Each row is a point. Any point is a mix of the corners, with weights that add up to 1. It lies inside the corners' shape when no weight is negative. Is each point inside? If not, which corners have a negative weight?

Corners:
(1): [-11   6]
(2): [-57 -31]
(3): [56 -8]
Points:
[-24 -22] -> inside
[ -3 -18] -> inside
[-51 -29] -> inside
[-38 -18] -> inside
[46  5] -> outside (2)
[-10   4] -> inside
[-60 -20] -> outside (3)
[1 0] -> inside

Corners:
(1): [  0   8   1  13  25 -30  49   2  11]
(2): [ 11 -13   7  24 -27 -18 -16   5  13]
(3): [-20 -31   8  16   6  16   1   3 -18]
(4): [ 38  17  11   7  -4   7  -4  16 -60]
(5): [  7  -1  -9   0   4  -9  11 -27 -26]
(6): [  0  10 -36  14  -7 -25  31  -7   4]
(7): [ -4   6  16  27   0  36  -7 -10 -17]
(8): [ -9  11 -18 -30 -25  33   3 -24   4]
(9): [-28   7   7  -3   3  10 -23   2  18]
(10): [ 29  18  -4  -2  12  -1 -33  17  35]
Points:
[ -5   5 -16  -5   5  13  23 -28   5] -> outside (2, 4, 9)
[  3   5  -1   8  12 -14  24  -4  -2] -> inside
[-21 -10 -11   5   0  -5   8  -1  22] -> outside (4, 5, 7)
[  4   5  10   4  -3  18 -12   3  -4] -> outside (5, 6)
[ 0  0 -9  7 -7  2 12 -3 -2] -> outside (5, 9)
[-8 -4 -1  9  3  5  0 -7  4] -> outside (4)
[ 4  5 -9  4 -2 -2  5 -5 -8] -> inside
[ 11 -14  -9  12  -8 -22  31  -6 -23] -> outside (7, 9, 10)
